Each row of a before or after table is a point. One or more steps were done to the points. Then noise was added and the rows were shuffled. The steps act on columns, c1 being the first. Write out the steps. A step turns or swaps two columns, mirrors them in a line or flattens them onto one, adds a multiple of one to another, or multiplies or shifts one. Angles are multiples of 10 degrees, from the lower column toward the higher: turns from -170 to 170, lines from 10 to 170 but not 90. Use the fewest steps. Two steps may share a column if one is a turn and the other turns, adds or multiplies; they go together, in the order done. Otherwise the lowest column goes first.

Before (8 x 2):
[[-16   3]
 [-11  20]
 [-22  -5]
 [-14  -7]
 [-22 -17]
 [ 42  33]
 [-18 -13]
 [ 30  35]]
After (8 x 2):
[[-16 -22]
 [-21 -51]
 [ 40  95]
 [-13 -28]
 [ 28  82]
 [-10   3]
 [-20 -40]
 [-19 -37]]
Steps: add 1.5 times c1 to c2

Before (12 x 4):
[[ 68  -1  56  -6]
 [ -4 -32  77 -42]
 [ 93 -43 -45 -32]
 [-36  42  49  21]
 [ 12 -26 -24 -41]
 [ 24   7 -68  15]
 [ 78  10 -45  36]
 [ 85  65 -15 -68]
 [-26  39  17  53]
 [ 15  -2 -12  52]
 [ 62   3  19  30]
 [-17 -18  50 -31]]
After (12 x 4):
[[-20 -29  47 -28]
 [ -3 -47  67 -43]
 [  6  44  10 -40]
 [ 17  49 -52  13]
 [ 86  61  53  44]
 [-28 -42  -6  51]
 [ 61 -34 -10  10]
 [ 14 -18 -48  22]
 [ 68  20 -47  10]
 [-40 -36  22  39]
 [ 97  45 -26 -61]
 [ 62 -44  46  -5]]
Steps: turn c2 and c4 by 70 degrees; turn c2 and c3 by 50 degrees

Before (9 x 6):
[[  2 -13  23 -33  17  32]
 [  7 -20  12 -37  11 -10]
 [ -7 -15 -11   8 -12  21]
 [  6  -5  24   4 -19   5]
 [ -4 -11  -1   1 -40  24]
 [-19   2  -6   2 -16  -7]
 [-22   1  14 -24   7  12]
 [ -7 -27  -2 -15  -1 -13]
 [ -8  15 -20  -7  -9 -19]]
After (9 x 6):
[[ 19  10  12 -37  11 -30]
 [  3 -22  14 -24   6  36]
 [  4   6  23   4 -19  15]
 [ 16  -4 -11   7 -12  63]
 [ 13   4  23 -32  17  96]
 [ 12  -2  -1   1 -39  72]
 [-13 -11 -20  -7  -9 -57]
 [  1 -19  -6   2 -16 -21]
 [ 28  -2  -3 -15  -1 -39]]
Steps: turn c1 and c2 by 100 degrees; multiply c6 by 3

Before (12 x 8):
[[-13 -24  23   0 -23  25   1   2]
 [ 18  28 -30  22 -18  47  12 -36]
 [ 20   5  17  26 -44  13  12 -39]
 [ 13  24  37   7 -29  32   2 -70]
 [ 34   6  46  51 -24  23 -36 -55]
 [ -1 -22   0  -8 -60 -16  27  81]
 [ -9  -2  31  -1   6 -33  -2   0]
 [-49   2  29  42 -10 -16  55  39]
 [  4 -38 -14  32 -20 -19  16  -5]
 [ -5  16   1  13 -33 -36  42  31]
 [ 11  42  -2  21   6  15  49  61]
 [-50  29 -45  31 -34 -30  20  76]]
After (12 x 8):
[[ 61 -53  42  24   6 -51 -35  33]
 [-12  -4 -19 -46 -34  -6  20 -34]
 [-78   5 -34 -32 -52 -31  32 -70]
 [-23  -4  17  27 -25  -5 -13  16]
 [ 34 -50 -14  44  13 -13  17  -1]
 [ 21  17 -32  19  -7 -28  25 -70]
 [  3  24 -14 -21 -96  13  11 -39]
 [ 26 -67  20  25  20 -12 -11  21]
 [-81  20 -10 -16 -23 -41  12 -26]
 [ 31 -47   1  14  -4 -32  -8  22]
 [-15   8  21 -40   6   4 -23  -1]
 [ 12   4 -14 -21 -25 -30  10  33]]
Steps: multiply c1 by 1.6; turn c2 and c8 by -130 degrees; turn c2 and c5 by -40 degrees; flatten c3 and c7 onto the line at 140 degrees; turn c4 and c6 by -90 degrees
